Every row gives one point. The last column is the point's height on a tilted bowl or saddle (a function of degree 2), plus a little noise. Count its main directions that bend up, bend down and stay straight.

Points (18 x 4):
[[ -9  18  10   1]
 [-41 -16 -49  26]
 [ 26 -28 -39  -1]
 [ -2 -15  35 -13]
 [-17   7 -76  11]
 [ -9 -41 -25  -5]
 [ 17 -35 -16  -3]
 [  8 -14  34  -4]
 [-13 -20 -15 -15]
 [ -3 -15 -19 -13]
 [ -2   0  27  -2]
 [-70  14  23   7]
 [ 39 -65  24  26]
 [-11  44 -25  -1]
 [-20  23   0   5]
 [-19 -21  35 -34]
 [ 43 -95 -37  95]
 [ 37 -31  38  28]]
Directions: 2 up, 1 down, 0 straight

Points, 21 rows:
[[  4 -70  11  -9  40]
 [-52   7 -11  -1   8]
 [ 28 -12  58  15  33]
 [-64  42 -67 -19  41]
 [ 59 -28  -6 -17  28]
 [ 95 -19  15   7  48]
 [-33 -45  68  23  61]
 [-37  27   7  24  13]
 [-13  -2  29  30  18]
 [-32 -28  31   4  19]
 [  6  33 -22  -6   4]
 [-33 -87 -16 -16  58]
 [ 13 -19 -88 -10  55]
 [-55  13  -5 -39  16]
 [ 24 -20 -20  37  24]
 [-92  13  -3  61  63]
 [ -4  26 -28   7   4]
 [ -1 -45   2  22  26]
 [-34  -3  39  34  30]
 [ 62   0 -39 -18  31]
 [  8 -75  34 -81  78]]
Directions: 4 up, 0 down, 0 straight

Points, 43 rows:
[[ 17 -27 -15  35 -32  22  -8]
 [  9 -43  37  53   5 -25 -15]
 [ 16   7 -31 -29  59 -25  53]
 [ 31 -36   3  11  18  11   7]
 [ -6  10 -11  32  36   1  -9]
 [-18  30 -23  37  11  21  22]
 [-36   6  10  13  -5   0 -42]
 [ 24 -18  21   1 -24  21 -25]
 [  6 -35  19  37 -14 -25 -32]
 [-10  59   7  -9  -9  -1  21]
 [-27  -6  14  11  19 -13 -82]
 [ 26  -3 -14 -32   1   7   2]
 [  4  19 -12 -34 -14  59  30]
 [ 10 -41  66  -1  47 -22 -10]
 [ -7 -36  -1  31  11  18 -37]
 [ 30  -1  -7 -16   4 -18  -4]
 [ 16 -69  14 -13  47 -26  93]
 [-37 -51  -4  10  33 -32 -30]
 [  1 -33  -8  11   1 -65  38]
 [ 41 -34  28  48  16  33  54]
 [-12  17 -19 -15  -2   4   1]
 [  9  17   8 -17  43  -3 -64]
 [  9  28  33  37 -21   3  -6]
 [ -2  29  13  25 -24  20  -8]
 [  1   1   8 -39  12  34 -37]
 [ 12  12  18  12   7  18 -58]
 [ 11 -31   1   9  15   0 -30]
 [ 91  28   2  18  -9   0  72]
 [ 33  -8  -7 -15  44 -21  13]
 [  6   0 -26  37 -48  54  31]
 [-24  38 -16 -10  28  48  23]
 [ -3 -51   4  13 -10 -69  36]
 [ -2  19 -16  -1 -24   2  20]
 [ 24 -15  28  25   7 -40 -15]
 [ -7 -14  30  16  -9  18 -64]
 [ 17 -20  18 -25   6  32 -29]
 [-34   9  -1 -22 -21  14  29]
 [ -1  16   0  32  12  51 -11]
 [ 26  -8  95  32 -18 -12  53]
 [-18   1 -34  -3  19 -11  19]
 [-11   4  40  19  19  20 -61]
 [ 10  12 -10  10 -35 -14  33]
 [  0  32 -43  14  20   4  44]]
Directions: 4 up, 0 down, 2 straight

Points, 60 rows:
[[ 16  19  16  40  -6 -13 -23   0  26]
 [ 47 -14 -24 -12  11  34  19 -22   4]
 [ -1  -2  -3 -37 -16 -31  19   3  28]
 [ -6  30 -30  -5  -4  22  29  27  37]
 [ 24   4 -34  31 -48  27 -20  45  75]
 [-24 -10   3 -22 -33  57  -9  -6  38]
 [  5  48 -33  28 -18  14  14  -8  40]
 [ 12  17   8 -50  10  21 -16  -5  21]
 [ 36   9  51 -56 -26  26  17   1  76]
 [ 56   9 -23 -15   9   0 -16  -8  19]
 [-10   4  19 -28 -14  13 -12 -16  14]
 [-46 -12  -7  56 -20 -27 -17  11  31]
 [ 25 -13  -8 -18  -9   7  58  19  18]
 [ 11  34 -50 -30  -7   6  12 -55  39]
 [ -2 -23  13 -15 -10  15 -10  20  21]
 [ 10  34   3  14  31   6  12 -35  12]
 [  0  33   6   2 -24  11 -24  38  55]
 [  9   1   6  22 -39  -4 -28 -20  -3]
 [  1  -2 -29  14  41  24   8 -16  13]
 [ 13 -14   1  11   4  24   2  14  11]
 [ 24  13   6 -14 -24  19  24  30  34]
 [  3 -95  -6  24  27  26 -23  -7  63]
 [ 29  13   3   0  -9 -63 -12   6  49]
 [-57 -19 -15  13 -38 -10 -16 -29 -18]
 [-34  37 -23  -3  24  14 -29  13  46]
 [-33  10   2   8   9  -6 -18 -32   7]
 [ -1   9  41  -3 -26  -6   6  53  73]
 [ 21 -19  26  39  -8 -15   2   5  18]
 [ -7 -12 -16  -6 -32 -24 -24 -41 -19]
 [ 40   4  -8   9 -31 -25 -36   2  34]
 [ 35   0  57  12 -25 -35 -28  -1  52]
 [ 31  -2 -34   5  15  39 -15  -2  12]
 [ 11   0  20 -15  25 -10   1  16  16]
 [  6  23 -52 -68 -44  16 -38  18  58]
 [ 27  21  34  21   8 -37  -9  39  66]
 [-32  24  -4  43 -68 -10  36 -22  26]
 [-13  13  16   7 -21   5  -9 -11   6]
 [ 15   3  21  45  29  -4 -46 -24  33]
 [ -5  79  51   1  16 -15 -30 -19  95]
 [  4 -30 -49 -11 -19 -31 -13   6  16]
 [ 12   6 -24   3  25  11  26  -1   2]
 [ 48   5 -23  -3 -18  -7  -4  -7  22]
 [ -2 -11  11 -26   9  21 -43 -12   5]
 [-70  14 -16 -20 -11  -1 -17 -58  11]
 [-43 -45   6 -22  44  -2 -23   8  40]
 [-14 -18 -19  31   4   6  25  -6  23]
 [-44 -23   3 -10 -36  22  13   3  39]
 [  7 -10  13 -17  63   8 -13 -29  15]
 [ -9   3  -7 -10   7 -23 -15  -3  10]
 [-44 -18 -50  24   3 -22  34   8  74]
 [-31 -30 -36  -1  25  19  10  10  35]
 [  0  40 -70 -24  -8  26 -23 -24  45]
 [  8  26 -12   2  20 -22  25 -48  20]
 [ 40  10 -23 -13  35  10  14  -5  -9]
 [-19  34  26  21  33 -25  18  10  50]
 [-21  16  35  21 -48 -58 -15 -13  15]
 [ 29   1 -51  16 -14   9 -34   7  32]
 [-24 -24 -34 -48 -20   4   7 -44  18]
 [-13  -5   3 -36   9   5   1 -16   8]
 [  0  17  10   9 -34   6  35  -5  21]]
Directions: 6 up, 1 down, 1 straight

Points:
[[-10 -74 -19 -12   2  25  21  10 -20]
 [ 24  45 -80 -36  47   0  -9 -27 -49]
 [ 43   3 -29  34  -9  24  16  18 -42]
 [ 21  57 -17   5   7  14   6  12 -18]
 [ 37 -26 -14   6 -25 -16 -17  11 -18]
 [ 27   1  -2 -18  38 -14   8  -3 -11]
 [-11  37  47 -29 -38 -16  18 -10  78]
 [ 44  26  27 -23  22 -16  -5  22 -15]
 [ 50  14  21  -5  16 -21  -5  -4  -8]
 [ 13  22 -35  29  14  64  18  17 -21]
 [ 64  10  12   8  -1 -21   6  20 -19]
 [ -9 -21  31  31   6  63  -8 -18  -7]
 [-11 -59  -3  -7 -64   9  32  15  -5]
 [-28  25 -23 -16 -45  27 -46 -12  28]
 [-26 -39  -1  37 -34  10 -61  -5 -16]
 [-27  15  36   3 -17  23  17 -37  52]
 [-11 -30 -20 -43 -25 -44  -3 -10  29]
 [ 92  41 -21  -6  22 -15  38 -67  50]
 [-27  33 -23  21 -14  46 -22  -1  11]
 [-31  -5 -50  46  -2   8 -43 -19  -1]
 [-40  -3 -60   9  18  28  11  32  14]
 [ 22 -24 -19   0  43  57 -43  18 -25]
 [-34  11   3   6 -11  48  -2   5  31]
 [ -7  39 -16  42  13 -22  45   8   1]
 [-33 -12 -17 -12 -20 -23 -74  60  87]
 [ 32   5  32  -3  -1 -13 -33  33 -18]
 [ 28  13 -11 -26  35  14  44  -1  -8]
 [ 10 -59 -55  13  10  39   8  -5 -40]
 [-22  -9  15 -33   6 -36 -14 -15  24]
 [ 43  -8 -30 -16  21  -7   3  -7 -16]
 [ 49   2 -19  -8  52 -78 -56  27  17]
 [  5  -8  18  25   0 -32  -8   4 -23]
 [-65  31  -7  32  27  68   5  31  88]
 [  3  51  55  20   3  -3  27   7   9]
 [ 23  -8  11 -13 -28 -56  44  12  -3]
 [-44 -31   5   0  -9  12   2 -13  18]
 [ 55  15  14 -47 -39   5  23 -15  63]
 [ -1 -20 -15   0   7 -18   4 -19 -15]
 [-53 -37 -45 -35  33  18  -4   0  14]
 [  7  -3  41  12 -44 -13   3  57   0]
 [ 33  -5 -20  -5  -7 -48 -50 -13   2]
 [-31 -47  21   4 -34  32 -28 -18   1]
 [-19 -11   5  41 -16   1 -19 -18 -16]
 [ 39 -44  51 -12 -10  15  40 -24  11]
 [ 17   0 -24 -26 -15 -16 -30 -33   5]
 [ -9  12  20   7 -62  -4 -38 -13  11]
 [-12 -14 -34   5 -39  28  46 -15 -16]
 [-18  12  -6   8  43  28  14  11  10]
 [  4  16   1   6   5  -5 -14 -17  -5]
 [ 34  24  -6 -27 -39  -1  19  14  18]
 [ -7  37  35  39 -11  53   3  -4   9]
 [ -6 -26  -4   6 -39  11  42 -23 -11]
 [-12 -19 -16 -47  -5  57  -3 -12  14]
 [ 58  21  25  41  41 -56  52  35 -41]
 [ 38  27  16 -40  66   5 -62 -37 -11]
 [ -9 -37 -24   4  12  -2  19   1 -20]
 [  8  13  23  12   2  60 -58 -42 -33]
 [-51 -18  81  23 -69  17  12 -18  38]
 [ 42  -9  -6 -25  37  -7 -26   4  -8]
 [ -8  57 -20  16  11  -7 -17  24   0]
 [ 19  11   8   6  -9 -23 -33  15 -11]
 [ 19  18 -18  10   2  11   9 -19 -13]
 [-70  46   4  35 -16 -29 -47  43  95]
 [ 12  15  10 -17  18  45  11  18  -9]
 [ 12  19 -19  -5 -19 -10  41  14  -6]
 [ 12  -3 -16 -53   2 -13 -17 -50  29]
 [-28   3   7  26  28  26 -23 -10  16]
 [ 32 -22  26  34   0  33  -6  21 -37]
 [-19   5  44  27  10 -95 -30 -38 -38]
 [-33 -27  21   5  40  17  23 -16  13]
 [ 49 -18 -66  29 -21   6 -17  -4 -60]
 [ 16   8  18 -24  -2  -5  -2  25   3]
 [-18  19  39 -47  21  10  38  42  17]]
Directions: 3 up, 3 down, 2 straight

Points, 68 rows:
[[-30   3 -26  -6  55  29   0  17   8]
 [ 12 -41  12 -10  37  21  -5  63  15]
 [  6  -6 -19   2   7  41  44  -3  20]
 [ -7   7  31  14  14 -21  -5 -27   6]
 [ 33 -10   9  36 -95  47   0   7  43]
 [ 31   0 -16  25  35 -19  15  33  20]
 [  1 -43   4  53 -27  -5 -39 -48   6]
 [ 46 -42  24   7  22  22  17 -14  21]
 [  3  11  -8  13 -21  -1  16 -73  19]
 [ 10   8  26   0  -1  73   5  30  28]
 [  1  -5  44   6  35 -11  47   9  41]
 [ 25  18  30   0  53  23  28  77  71]
 [-32 -17  12  36  16  27  20 -49  23]
 [  5 -52  20   0 -48  17 -24  36  14]
 [  8   2 -28  -1 -19 -28 -55  -1  -1]
 [-12  -8  11   8  27  10   6  -5   6]
 [ 24  19 -44  19  26  48  39 -23  30]
 [ -1 -35   3  20 -34   6 -42 -19  -6]
 [-27 -21  -9 -23 -28  17  33 -54  32]
 [  3  -8  25  14 -13  34  32 -22  19]
 [ 25  30  26  22  47 -62 -23 -35  32]
 [ 23  49   1 -62  -5 -18   9  -9  45]
 [ 12 -15  48  43  37  16  -9  42  30]
 [-31  -2 -11 -52   2  16 -22 -35  24]
 [-47 -20  24 -41 -35  -5 -40 -22  25]
 [ -6  30  30 -36  11  57 -16  18  39]
 [ 27 -21  38  23  18 -47  -3  21  21]
 [ -1 -18  -8 -59 -91  -5  27 -18  54]
 [ 13 -24  -8 -33  -5  -5 -41 -31   4]
 [ 38 -13 -10 -36  40 -21  61 -11  63]
 [-26  27  26  -8  61   0 -56  17  37]
 [-17   3 -39 -11 -28  29   6   0   6]
 [ -7  -2  63 -10  28  29 -15 -21  34]
 [-14   6  31  29  38 -51 -26   5  22]
 [-30 -20 -19 -88   1 -52   0  -1  63]
 [-18  56  -5 -15   0 -16 -14  17  23]
 [ -2  35 -14 -41  16 -20  -5 -11  27]
 [ 29 -32   9 -47  34  -8 -10  27  25]
 [-19 -14 -38  14  -4   1  15 -10   1]
 [-40 -15 -30  11  31   0  17  26  12]
 [-39   0 -34  -1  -5  17  -1   7   1]
 [ 54 -64  29 -38  26 -61  70   6  95]
 [-26  28   6  -4   2 -22   3  35  19]
 [-22 -25 -42 -24 -38 -36 -59  20  16]
 [ 24   3   0 -62  34 -25  26   0  51]
 [ 16 -22 -32 -67  23 -16 -13 -33  34]
 [ 11  24  63   8 -21  -4  27 -12  18]
 [  7 -45  30  50 -24  25  35  26  32]
 [ -2 -22 -60 -70 -64  20  55  29  85]
 [ 37   8   1  27 -11 -27  13  15  12]
 [-46  17 -10 -53  -7  36  -4 -37  41]
 [-18 -11  24   2 -64  42 -15  20  21]
 [ 11  -6  40  38  -9 -38   4  10   9]
 [-17  16 -24  29  -9   0   9 -21   3]
 [ 15 -28  -2 -30 -53  -9 -25  -7  11]
 [-43 -27 -18 -22  28   1  57  60  60]
 [ 50 -22 -15   6 -32  24   7  22  11]
 [  6  15  50 -31  38 -19  32 -10  45]
 [-43  -4 -22  -3  10  33  -4 -69  27]
 [-16  12  31 -49  44   4 -26  31  43]
 [  1  -5 -35  -8 -36 -27 -23  44  12]
 [  3   0  33  32 -48 -44 -27 -28  -2]
 [-21   3 -44  28 -32  56   1 -27   8]
 [-15 -12  26 -10  57 -12 -38  30  23]
 [ 16  73  -7   7  -1  38   6  48  51]
 [ 32 -30  23   7  25  45 -22 -17   4]
 [ 36   4 -19  -5   9   7 -86  -9  -1]
 [  7 -22 -38   4 -25  17  11  39   3]]
Directions: 7 up, 1 down, 0 straight
